Every row gives one point. Two turns around zero, p and q, are shown by what they do to some points. Write where each new point lands after one turn and then the other. Backwards means that the second turn is done in reverse. Each puzzle has new turns, and all numbers are rounded.

Turn p:
[16 -4 26] -> [25 -9 15]
[ -7  30 -15] -> [-14  31   1]
[  7 -21   1] -> [  8 -18 -10]
[-37  12  26] -> [-24  -5  40]
[ 21 -17 -39] -> [  5   1 -47]
Turn q:
[-35 -24 -26] -> [-12  42 -23]
[30 27 17] -> [ 13 -32  27]
[-1  2 21] -> [-12 -17  -1]
[-26  11  -2] -> [-22  15   9]
[ 32 -17 -11] -> [ 35  -7 -13]
Where do these land?
q, then p: [ 18 -12  11] -> [  6 -11 -21]
p, then q: [ -4 -12  26] -> [ -1 -19 -22]
q, then p: [  3  48 -31] -> [30  5 48]
p, then q: [-18 -24  -6] -> [ -7  18 -24]

Turn p:
[  0 -16  -3   2  12  -8] -> [ 13 -10   2  11   2  -8]
[-16  -7 -19 -23 -24 -11] -> [ 18 -11  12 -32 -16   6]
[ -6  -9 -17  34 -30 -23] -> [  1 -21 -27  -5 -41 -10]
[ 10 -12  -6   9  19 -13] -> [ 17  -4  -9  17   5 -14]
[-19  16  10 -24  26   3] -> [  0  23  34   0  14 -10]
[ 7 25 -6  0  9  2] -> [ -5  22  -8  -7   9 -10]
[  7  -4   9   8 -12  31] -> [-26 -13  -6   0  12  17]
[17  8 33 -6 -1 20] -> [-19  15   2  15  15  29]
Turn q:
[ -2  -6   9  -8 -20  -1] -> [ -7   9  -3   4 -16 -13]
[-11 -12  18 -11  -6  20] -> [ 10   0  -1  18 -27  -1]
[-12  -3   3  14 -12   4] -> [-12  -3   2  18   0  -5]
[-11   4 -24 -10 -16  10] -> [ -9 -19 -24  -2  -6 -12]
[  3   8  10 -17   2  27] -> [ 16   3 -18   6 -19  15]
[ -7   2   8  -5  34 -36] -> [ -1  -5  38 -29   4  16]
[-15  -3  10  28  -7   5] -> [-14  -1  10  29   6   2]
[ 25  16  14   4  24 -24] -> [  5  25  17 -23  18  22]
[ 30  -6 -48   5   0  -5] -> [ 11  -8 -23 -21  39 -25]
Where do these land?
p, then q: [ 19 -21  18 -17   1  14] -> [29 -4 -2 23  9 13]
q, then p backwards: [ 8 19 -1 21  5 -4] -> [16  6 10 -8  4 21]
q, then p backwards: [-26  16  -9   2  20 -20] -> [-15 -14   3 -10 -20  30]
q, then p: [ 19  -3   7 -25 -15   3] -> [  9  16 -13 -26  -7   6]
q, then p backwards: [ -3 -15 -23  10  -3   9] -> [  3 -16 -15  12  17   5]
p, then q backwards: [ 5 30 18 15  0 25] -> [  1  27   7  19 -27 -15]
p, then q: [-22 -25 -10  -5  -9 -28] -> [  5  34   0   3  -6 -30]

Turn p:
[ -9 -17   1   8  32 -18  -7  13  14] -> [-20  -4 -30   3 -10 -11  -1 -25  -8]
[-12 -16   3 -26  -6   5   3   0   0] -> [  1 -12  -8  -8  -9  17 -17  14  -6]
[  5  21 -21  -3 -23   6  11   3  -2] -> [ -5  15  29 -11   6  11   8  12   0]
[ -4  -7  23  13   3  -5 -14   7  23] -> [ -6 -19 -13  22  -1   7  11 -18   5]
[ 19  21 -12 -25  -8  19  17 -22   1] -> [  9  16  21 -17 -10   6  -6  25  30]
[ -3  -4   4   3   5 -20 -26  -2  -6] -> [  2  -4 -15  14 -10 -13  15   3 -17]
[  4   0  20   5  10  -7   0  11 -12] -> [ -4 -10 -12   9  17 -15  -1   2   1]
[-17  -8  13  21   5 -14   3  -6 -10] -> [  9 -19  -5  -3   7 -17   4 -17 -14]
[-12  -8   9  15  17   3 -18  22  -5] -> [-12  -4 -11  25   6 -10 -11 -15 -16]
[  3  24 -21 -12 -15  26  14 -22   1] -> [ 11  15  38 -14 -12   9  -8  13  17]
[ 24  -8 -21  -9 -20  23  12 -19  -7] -> [ 28  28  11 -15   2  20  -7  12  12]
[  3   3   2  11  -1 -18   5  15   4] -> [-14  -2  -5  -3  13  -3  16  -7  -4]
Turn q:
[ 13  20   7 -10  -3  18  -2   7  10] -> [  6  -3  12  -7 -16   2 -15  -6 -21]
[ -7  13  13 -27  11  30   7  -2  10] -> [ 18 -12  25   1 -10  23  -4 -18 -14]
[ -3  -2 -20  -8  -7 -22  -4  -8  -9] -> [  8   6  -4   1  24 -11  -7  12  13]
[ -8   4 -10  17 -14 -14 -18   6   9] -> [ -4  11 -19  -8  -8  -5 -16  10  17]
[-10  16   4  -1  13   5   6  20   3] -> [  1  16  19  -2 -16  11   2   1   1]
[ -9 -15  14   1 -10 -13 -25  -9  -7] -> [-17  -8 -19 -16  18  11  -5  -1  12]
[ -6   6 -10  10  15 -11 -11 -14 -18] -> [ -7  21  -5   6  18  -5  -2 -15  12]
[ 27 -34 -14   7  -4  -3  20  20   0] -> [ -9 -10  -8  24  -3 -14  20  36 -16]
[-21   2  -9  17  12  -6 -18 -18   6] -> [ -3  10 -14   9   2   4 -10 -19  29]
[ 27 -35  11  16   1 -14   4   3   4] -> [-33 -21 -12  11   1 -15  15  16  -4]
[-2  9 -8 -3 -7 27 10  8 -9] -> [ 22  10  -2   1  -9   8   7  -2 -20]
[ -1  16  22 -19  -6   3  31 -12   1] -> [ 18 -18  27 -20  -1  -8  16 -13  -6]
Where do these land?
p, then q: [ 19  17  -1  -2  17 -24   5   6   3] -> [16  4 19 -1 -5 -6  2 13 27]
q, then p: [-16  15   3  -7  14   4  10   6  -6] -> [  5 -11   8   6   6  -1   0   6  25]
p, then q: [ -3 -16   2  -4  -3  10  -2 -37 -15] -> [-13 -11  -5  -1   7 -17 -17  15 -28]
p, then q: [ 3 18  3 -8 -9 14 11  5 11] -> [ -5 -12   5  -4 -20  18   0  -5   4]
q, then p: [ 12 -48  -9  14  11  -7   2  10   0] -> [-17   2   9 -12  17   2 -10 -39 -23]
q, then p backwards: [  4   1  -8   3 -22 -16   6   8 -13] -> [ 14   2  -3  -9   2 -16   7  -5 -22]
p, then q: [  9  11  15 -14  12  14 -24  13   3] -> [ -8  16 -20  -1 -26   0  -1   7  16]
q, then p: [ -2  14  -5 -18   4 -16  -5   6  14] -> [ -7 -11 -12  26  -3   4   6   4   4]
p, then q: [-26 -23  13  33 -33  10   9 -17  -1] -> [-20 -27  -7  20  23  -6  15 -24 -33]
p, then q backwards: [  1  11 -12   3   8  10 -13  -1   3] -> [ 3 11 -7  9 16  1  3  7  5]
